Every row gives one point. The ring and each string are closed loops that go straight from each point to the next, and from the last back to the first. Before rounding, they use only three directions, however many columns there are. How many times does the string pass through the ring? Passing back the other way cancels.

Ring, 7 rows:
4.0	-3.8	2.0	-2.9
4.2	-2.3	5.2	0.1
2.7	0.3	5.0	2.9
-0.3	2.6	0.3	3.6
-1.7	1.9	-4.4	0.9
-0.8	-0.3	-5.5	-2.0
2.1	-3.1	-2.5	-4.0
String:
0.7	-3.0	3.9	0.7
2.8	-1.7	6.9	2.5
5.6	1.3	7.6	3.8
5.0	2.5	6.8	4.6
4.8	3.8	5.5	4.9
-0.8	2.4	3.5	5.7
-2.7	1.0	0.7	3.8
-0.5	0.4	-0.3	1.5
2.5	2.4	-0.1	1.6
-0.6	0.6	-1.4	1.1
-3.5	-1.0	-2.8	0.6
-3.8	-0.3	-4.4	0.3
1.1	0.3	-1.4	-0.1
1.5	1.2	-3.4	-0.8
0.7	1.0	-7.0	-2.8
-1.5	-1.8	-7.3	-4.0
-2.2	-3.5	-5.2	-3.6
-0.1	-2.3	-2.0	-1.9
3.7	-0.8	-0.7	-2.0
5.2	-1.8	-0.5	-3.4
6.2	-1.5	0.9	-2.9
8.5	-3.6	3.0	-4.6
5.3	-5.9	4.1	-4.0
1.1	-4.9	2.7	-1.8
0.9	-2.6	1.5	-0.5
2.2	-0.9	1.3	0.0
Times through: 2

Ring (10 x 11):
0.0	-0.9	-2.9	-0.1	-0.9	-3.2	-5.4	-0.3	-4.4	0.4	0.5
-1.4	-3.5	-1.4	0.2	-6.0	-3.8	-3.0	0.7	-4.0	0.8	-0.7
-2.1	-4.8	0.5	0.6	-8.7	-3.6	-0.2	1.5	-2.8	1.2	-1.1
-1.7	-4.9	2.8	0.8	-8.7	-2.7	2.1	2.3	-1.0	1.7	-0.6
-0.6	-3.7	4.3	0.7	-6.4	-1.7	3.0	2.6	0.4	2.0	0.4
1.6	-0.6	4.6	0.4	-0.1	0.0	2.0	2.1	1.5	2.0	2.3
2.8	1.5	3.2	0.2	4.2	0.8	0.3	1.3	1.3	1.6	3.4
3.5	3.2	0.5	0.2	7.9	1.0	-2.3	0.1	0.2	0.8	4.1
3.1	3.3	-2.3	0.0	8.1	0.0	-5.1	-0.8	-1.9	0.1	3.6
1.6	1.5	-3.3	-0.2	4.2	-1.8	-6.2	-0.8	-3.7	0.1	2.0
String (15 x 11):
0.1	-1.8	0.9	0.1	-2.9	-2.3	-1.6	1.1	-1.9	1.3	0.7
-2.6	-5.4	-0.4	2.4	-7.9	-1.6	3.2	1.3	-1.5	0.0	-0.3
-2.4	-6.4	4.7	1.4	-11.4	-2.3	5.3	3.2	0.3	1.9	-0.9
-0.2	-4.6	9.7	-1.4	-10.8	-3.9	2.6	4.5	1.0	4.7	-0.9
0.7	-1.6	3.5	-0.5	-3.1	-2.4	-0.9	2.0	-0.8	2.4	0.8
-0.3	-2.2	-0.2	1.7	-1.8	-0.4	1.4	0.8	-0.7	0.1	1.5
-0.9	-2.9	-0.5	1.9	-3.2	-0.7	1.6	0.8	-1.1	0.0	1.0
-4.0	-7.3	-0.9	2.3	-12.0	-3.1	2.9	1.5	-2.7	0.1	-1.7
-2.5	-5.7	1.2	-1.3	-12.4	-6.8	-4.0	2.0	-5.1	2.6	-2.9
0.6	-1.5	2.2	-1.9	-4.2	-4.7	-5.2	1.5	-3.3	2.8	-0.3
0.5	-0.8	-1.1	0.4	-0.2	-1.8	-2.7	0.3	-2.4	0.6	1.3
-0.3	-0.4	-6.9	2.4	3.1	-0.2	-3.0	-1.7	-3.7	-2.1	2.1
0.5	0.1	-4.4	-1.0	0.5	-4.2	-8.8	-0.9	-6.0	0.5	0.3
0.0	-1.5	-0.7	-2.1	-4.3	-5.9	-8.2	0.6	-5.6	2.2	-1.0
0.0	-2.0	0.9	-0.7	-4.1	-3.7	-3.5	1.2	-3.0	1.8	-0.1
Times through: 3
